Each row of a before or after table is a point. One or more steps were done to the points. Then noise was added and the rows were shuffled. The steps act on how far a point lies along the listed directions, d1 being the first. Write out the steps. A step turns or swaps two directions, mirrors them in a line or flattens them onto one, adds a multiple of one to another, or multiplies one. Angles are multiples of 10 degrees, from the lower direction toward the higher: turns from -170 to 170, lines from 10 to 170 but not 90. Use the fewest steps. Two steps may share a direction if one is a turn and the other turns, adds or multiplies; they go together, in the order done. Otherwise the lowest direction goes first.

Directions:
(1): [-1.51 -2.18]
(2): [ 2.18 -1.51]
Before:
[[-0.52  0.29]
 [-0.05  0.53]
 [ 0.62 -0.47]
 [-0.14  0.41]
 [ 0.29 -0.71]
 [ 0.02 -0.06]
 [-0.48  0.06]
 [-0.57  0.31]]
After, 8 rows:
[[-0.60 -0.23]
 [ 0.75  0.16]
 [-0.35 -0.34]
 [-0.47  0.32]
 [ 0.77 -0.25]
 [-0.41  0.14]
 [ 0.06  0.00]
 [-0.54 -0.22]]
Steps: turn d1 and d2 by 50 degrees

Directions:
(1): [-1.06 -0.81  2.97]
(2): [ 2.63 -1.86  0.43]
(3): [-1.59 -2.54 -1.26]
Before (10 x 3):
[[-0.48  0.97  0.56]
 [-0.05 -0.32 -0.21]
 [ 0.33 -0.08  0.20]
 [-0.08  0.34  0.41]
 [ 0.08 -0.25  0.28]
 [-0.26 -0.69 -0.82]
 [ 0.16  0.04 -0.07]
 [-0.75  0.77 -0.11]
 [ 0.01  0.48 -0.01]
 [-0.40 -0.23 -0.20]]
After (10 x 3):
[[ 0.34 -0.01  0.24]
 [ 0.11 -0.03 -0.12]
 [-0.34  1.22  0.68]
 [ 0.20 -0.10  0.35]
 [ 0.02  0.50  0.50]
 [-0.02  0.42 -0.05]
 [-0.79  0.75 -0.14]
 [-0.41 -0.23 -0.20]
 [-0.09 -0.39 -0.24]
 [-0.43 -0.97 -0.94]]
Steps: add -0.7 times d1 to d3

Directions:
(1): [ 1.11 -0.77  2.87  2.01]
(2): [1.54 3.41 0.24 0.11]
Before:
[[-0.48 -0.79 -0.21 -0.06]
 [-0.61 -0.87 -0.51 -0.34]
 [ 0.06 -0.69  0.33  0.40]
 [ 0.04 -0.58  0.31  0.08]
 [ 0.04  0.70 -0.58 -0.59]
 [ 0.27  0.45 -0.37 -0.17]
 [ 0.05  0.10  0.32  0.16]
 [-0.08  0.32 -0.53 -0.32]]
After, 8 rows:
[[-0.18  0.56 -0.89 -0.61]
 [-0.20 -0.39 -0.32 -0.35]
 [ 0.31  0.61  0.10  0.08]
 [ 0.56  0.79  0.48  0.12]
 [-0.33  0.24 -0.74 -0.44]
 [-0.18 -0.24  0.19  0.06]
 [ 0.49  0.25  0.24  0.27]
 [-0.32 -0.60 -0.50 -0.18]]
Steps: turn d1 and d2 by -80 degrees

Directions:
(1): [ 0.70  2.23 -1.19 -3.06 -1.76 -1.34]
(2): [-3.72  1.57  1.60 -1.06  0.99  0.37]
(3): [-1.36 -3.28  0.39 -1.22 -0.99 -2.43]
Before:
[[-0.22 -0.30  0.04 -0.72 -0.50 -0.62]
 [ 0.58  0.24  0.04  0.03  0.24  0.16]
 [-0.11  1.39  0.06 -0.52 -0.34  0.05]
 [-0.92 -0.58  0.28 -0.27 -0.07 -0.44]
 [-0.82  0.56  0.21 -1.02 -0.03 -0.07]
 [-0.37  1.21  0.03 -0.81  0.07  0.00]
 [-0.57  0.05  0.39  0.34  0.43  0.27]
 [-0.23  0.70 -0.23 -0.73 -0.53 -0.43]
 [-0.66  0.24  0.22  0.09  0.45  0.61]
 [ 0.15  0.17 -0.32 -0.63 -0.66 -0.49]
 [-0.05 -0.21 -0.25  0.25  0.27  0.44]
 [-0.15  0.51 -0.07 -0.71 -0.31 -0.22]
 [-0.20  0.18 -0.45 -1.05 -0.38 -0.77]
 [-0.88  0.50  0.43 -0.14  0.59  0.33]]
After (14 x 6):
[[-0.70  0.07  0.47  0.12  0.33  0.25]
 [ 0.03  0.36 -0.23 -0.64 -0.31 -0.39]
 [-0.47  0.02  0.34  0.66  0.37  0.50]
 [-0.97  0.16  0.47  0.37  0.42  0.28]
 [-0.77  0.37  0.25  0.49  0.85  0.62]
 [ 0.17 -0.53  0.21 -0.09  0.13 -0.27]
 [ 0.14 -0.25 -0.51 -0.29 -0.15 -0.05]
 [-1.27 -0.30  0.78 -0.03  0.05 -0.24]
 [-0.31  0.18 -0.24 -0.89 -0.31 -0.24]
 [-1.00  0.60  0.43 -0.51  0.34  0.32]
 [-0.52  0.44  0.04 -0.99 -0.10 -0.37]
 [ 0.02  1.15 -0.15 -0.12  0.05  0.43]
 [-0.20  0.61  0.28  0.41  0.43  0.70]
 [-1.27 -0.06  0.58 -0.39  0.41 -0.17]]
Steps: mirror d1 and d2 in the line at 70 degrees; multiply d3 by -1

Directions:
(1): [-3.17 -0.58  0.45  2.34 -2.86 -0.52 -1.21  1.47]
(2): [-0.40  1.69  2.96  0.28 -1.04 -2.02  1.75 -2.85]
(3): [ 1.05  3.88 -0.31 -0.51 -2.29  2.16  0.31  1.28]
(4): [ 0.23  1.23  1.87 -0.35  1.82 -2.42  0.08  3.71]
(5): [-1.57  1.78  1.00 -0.76  1.75  0.75 -3.94 -1.35]
Before:
[[ 0.30 -0.66  0.38 -0.15  0.61 -0.60 -0.10  0.16]
 [-0.03 -0.69  0.00  0.42 -0.18 -0.24  0.26  0.30]
 [ 0.46 -0.26  0.11  0.15 -0.85 -0.35  0.74 -0.30]
 [-0.52 -0.41  0.11  0.06  0.33 -0.53 -0.59  0.84]
 [-0.22  0.08 -0.40  0.09 -0.34  0.76 -0.96 -0.28]
 [ 0.43  0.84  0.10 -0.40  0.45  0.38 -0.32  0.42]
 [ 0.04 -0.13  0.23 -0.40  0.78 -0.98 -0.52 -0.14]
 [ 0.06 -0.28  0.59  0.07  0.67 -0.59  0.17 -0.32]
 [ 0.03  0.60  0.02  0.05 -0.06  0.27 -0.46 -0.55]
 [ 0.38  0.41 -0.26 -0.16  0.20  0.57 -0.13 -0.34]
 [ 0.21  0.03  0.34 -0.10  0.86 -0.52 -0.50 -0.49]]
After, 11 rows:
[[ 0.14 -0.16  0.31 -0.36  0.81 -1.22 -0.28  0.23]
 [-0.13 -0.18 -0.65  0.21 -0.67  0.90 -0.63 -0.48]
 [ 0.45  0.29 -0.37 -0.11  0.05  0.63  0.03 -0.48]
 [-0.44 -0.34  0.25  0.05  0.46 -0.78 -0.46  1.23]
 [-0.14 -0.55  0.11  0.33 -0.04 -0.19 -0.04  0.23]
 [ 0.18  0.40 -0.15  0.10 -0.26  0.32 -0.14 -0.65]
 [ 0.28 -0.09  0.12  0.10 -0.71 -0.16  0.27 -0.61]
 [ 0.35 -0.08  0.32  0.01  0.78 -0.69 -0.17 -0.25]
 [ 0.34 -0.57  0.52 -0.16  0.75 -0.76 -0.10  0.40]
 [ 0.04 -0.22  0.69  0.07  0.74 -0.70  0.18 -0.13]
 [ 0.54  0.78  0.17 -0.38  0.41  0.20 -0.05  0.73]]
Steps: multiply d4 by 1.6; multiply d5 by 0.4
